Rows are points. The last column is the point's height on a tilted bowl or saddle (a function of degree 2), plus a little noise. Count its main directions that bend up, bend down and stay straight.

Points (10 x 3):
[[ 1.7  0.2 -0.8]
 [ 1.3  2.5 -1.3]
 [-1.3 -1.7 -0.7]
 [-1.1 -0.9 -0.4]
 [-2.5  3.4 -2.3]
 [-1.6 -1.7 -0.8]
 [-6.6 -0.9 -5.4]
 [-0.1  1.8 -0.5]
 [ 5.4 -0.1 -5.0]
 [-3.7 -2.3 -2.3]]
Directions: 0 up, 2 down, 0 straight

Points (16 x 4):
[[-4.0  1.3 -1.8 -0.9]
 [-2.1  2.3  3.4 -2.5]
 [ 1.2  0.1  1.7  0.3]
 [-2.3  2.2 -1.2 -0.5]
 [ 2.9  0.0  4.2 -0.3]
 [-6.1  0.0  0.5 -3.1]
 [-2.2 -1.7 -0.1 -1.1]
 [-0.7 -0.5  0.6  0.0]
 [-1.2  5.3  2.4 -4.0]
 [-2.0  1.9  0.5 -0.6]
 [-3.2 -2.9  4.3 -4.9]
 [ 0.7 -1.2  2.7  0.1]
 [ 4.2  0.1  1.1 -0.1]
 [-1.2  3.5  3.2 -2.9]
 [ 0.1 -1.0  4.7 -1.4]
 [ 1.5 -3.5 -5.3 -6.3]]
Directions: 0 up, 2 down, 1 straight

Points (25 x 5):
[[-2.5  1.2  3.7 -0.2 -3.3]
 [ 0.1  1.0  2.3  7.3  2.5]
 [ 0.3 -3.7 -0.1  2.4 -1.3]
 [-3.2  3.9 -1.6  3.4 -3.4]
 [ 0.1  1.2  1.0 -2.9 -0.7]
 [-1.0 -1.0  3.1 -2.1 -3.1]
 [ 3.5 -4.8 -2.3  0.8 -2.0]
 [-4.3 -0.7  1.7  1.2 -2.7]
 [-1.4  0.2  3.4  0.6 -2.0]
 [-1.8  1.7 -0.5 -2.0  0.5]
 [ 1.5 -3.5  2.1  2.7 -1.3]
 [-0.5  5.8  1.9 -5.8 -8.1]
 [-1.5  1.0  1.8  1.5 -0.4]
 [ 0.9 -3.2  0.5  0.4 -0.9]
 [-6.1  0.4  1.4 -0.6 -2.5]
 [ 1.5 -1.5  0.0 -2.6  0.0]
 [ 2.3  2.5 -4.5 -4.0 -2.3]
 [ 3.6  0.2  0.3 -2.9 -0.9]
 [ 1.3 -2.7  0.2 -0.8 -0.3]
 [-2.0 -2.0 -0.6  0.4  0.1]
 [ 2.5  1.9  0.1  3.0  2.3]
 [ 4.7 -0.8  0.5  2.7  3.0]
 [ 3.4 -3.8  0.1 -1.3 -1.7]
 [-0.6 -0.1 -7.4 -4.0  2.1]
 [ 2.6  0.5  1.8  3.9  3.5]]
Directions: 1 up, 3 down, 0 straight
